Each row is a point. Each copy is the shape, with its points in the same order, turned, moved and blurred by noise. Some copies are also mirrored. Which?
In the rows, 128 means zero.

Shape (5 x 2):
[[ 59 128]
 [171 116]
 [138  96]
 [167 104]
 [120 141]]
Copy 1 (5 x 2):
[[183 115]
 [ 87 169]
 [132 168]
 [ 94 180]
 [126 121]]
Copy 1 is: only turned
Copy 2 (5 x 2):
[[ 56 132]
 [179 143]
 [137 162]
 [167 156]
 [118 117]]
Copy 2 is: mirrored
Copy 3 (5 x 2):
[[ 87  91]
 [186 142]
 [167 106]
 [190 130]
 [127 134]]
Copy 3 is: only turned

Shape (7 x 3):
[[145 114 113]
 [111 135 109]
 [176 128 115]
 [121 103 113]
 [ 91 144 246]
 [110 102 121]
 [ 89 128 110]]
Copy 1 (7 x 3):
[[127 102 117]
 [103 117 154]
 [122 114  92]
 [129  95 147]
 [184 225 182]
 [132 104 161]
 [ 96 110 172]]
Copy 1 is: only turned
Copy 2 (7 x 3):
[[155 143 119]
 [148 116 153]
 [144 172 115]
 [164 117 124]
 [ 27  67 102]
 [157 101 124]
 [148  95 159]]
Copy 2 is: mirrored

Shape (11 x 6):
[[169 151 141 122 130 111]
 [ 99 112 112 102 137 112]
 [246 118 134 141 205 129]
 [ 95 189 158 150 131 135]
 [ 93 111 136 104 121 176]
 [110 129  56 131 124 139]
 [ 86 125  97 133 150 109]
 [ 85 134 100 148 129 172]
 [ 75 149 137 132 117 183]
 [ 92 115 138 157 109 139]
 [105 108 111 119 110 124]]
Copy 1 (11 x 6):
[[168 160 134 116  93 123]
 [143 106 115 148 120 169]
 [127 148 147  19  77  85]
 [133 183 173 184 107 147]
 [141 128 147 147 179 165]
 [107 139  70 153 139 144]
 [110 114 114 164 107 157]
 [ 97 144 125 170 163 141]
 [120 160 156 180 173 157]
 [135 120 147 181 144 121]
 [148 113 110 159 139 144]]
Copy 1 is: only turned
Copy 2 (11 x 6):
[[135 124 155 137  95 128]
 [ 95 135  99 122 128 148]
 [179  86 164  54  33 135]
 [140 109 152 169 167 157]
 [121 178 121 109 176 145]
 [155 141  59 138 125 139]
 [113 109  75 130 141 153]
 [160 152  92 118 179 148]
 [143 160 128 137 191 153]
 [129 131 115 120 180 116]
 [113 139  94 128 142 122]]
Copy 2 is: mirrored
Copy 3 (11 x 6):
[[ 93 115 134 112 148 140]
 [129 149 109 150  98 143]
 [ 90 119 176   7 140 139]
 [108 156 141 174 188  98]
 [122 157  75 141 105  94]
 [172 110 135 153  83 114]
 [153 168 134 161 110 142]
 [172 138 125 155 122  84]
 [139 162 100 168 144  70]
 [166 140  89 143 156 123]
 [146 123  97 144 115 138]]
Copy 3 is: mirrored

Shape (13 x 9):
[[125 182 112 165 114 109 122 115  64]
 [156 140 152 166 154 106 114  84  84]
 [180 149 105 139 136  72 109 132 121]
 [164 197  88 181 127  72 105 115  87]
 [ 95 123 151 116 128 103 186 155 186]
 [ 96  81 142 125  82 133 138 154 163]
 [ 88 121 123 108 139 121  94 159 167]
 [141  64 148 105 134 150 149 199 126]
 [182 149 100 121 109 104 110  73  94]
 [ 79 105 134  55 138 127 164 171 145]
 [104 130  87 134 141 159 167 144 169]
 [118 105 157  94  87 143 164 183 140]
 [190 220 133 151 134 119  85 101 112]]
Copy 1 (13 x 9):
[[165 164  84 137  70 133 162  98 113]
 [146 155  60 140  83 137 105 119 154]
 [176 127  91 187 134 128 107  96 113]
 [182 157  64 191  80 125 131  80  88]
 [112  92 120 112 163  53 144 154  87]
 [149 117 169 134 138  86 145 191 110]
 [177 137 150 111 158  89  97 140  80]
 [115 153 167 137 199 135 138 169 138]
 [178 114 117 159  77 156 111  84 151]
 [127 103 171  76 183 115 145 138  85]
 [ 92 137 169 132 121  78 108 122  90]
 [136 120 172 124 177  99 180 169 125]
 [197 169  66 150  87  94 111  52 155]]
Copy 1 is: mirrored
Copy 2 (13 x 9):
[[ 99  98 117 108 111 170  66 183 130]
 [150 113 161 116  97 138  84 181 159]
 [102 160 113 133  83 136 107 151 164]
 [ 63 121 101 126  78 131  74 197 148]
 [105 149 156 172 188 163 120  71 139]
 [156 132  90 146 200 161 110  83 158]
 [146 151 103 192 161 144 107 109 106]
 [171 199 124 100 176 165 143  98 124]
 [129  87 111 109  64 130 102 138 157]
 [141 161 130 148 160 184 109  56  83]
 [101 119 117 135 188 112 134  93 101]
 [146 163 105 121 183 204 142  74 140]
 [102 100 113 148  64 145 135 207 147]]
Copy 2 is: only turned
Copy 3 (13 x 9):
[[ 84 138 122  67 145 124 124  91 155]
 [ 87 102 127 110 175 145 143  82 110]
 [ 71 132 144 126 163 137  68 128 113]
 [ 49 143 124  79 179 121  80  90 152]
 [140 107 112 184 106  72 114 154 161]
 [135 131 104 188  82 152 141 162 160]
 [156 148 106 171 160 140 106 163 173]
 [167  86 157 167  91 189 102 151 153]
 [ 78 133 134  78 159 147 106 132  80]
 [200 118 119 149 103 114 106 176 143]
 [121  87  98 132 133 119 129 193 183]
 [163 129 161 162  67 130 117 148 154]
 [ 59 142 180  91 199 117 116 128 128]]
Copy 3 is: only turned
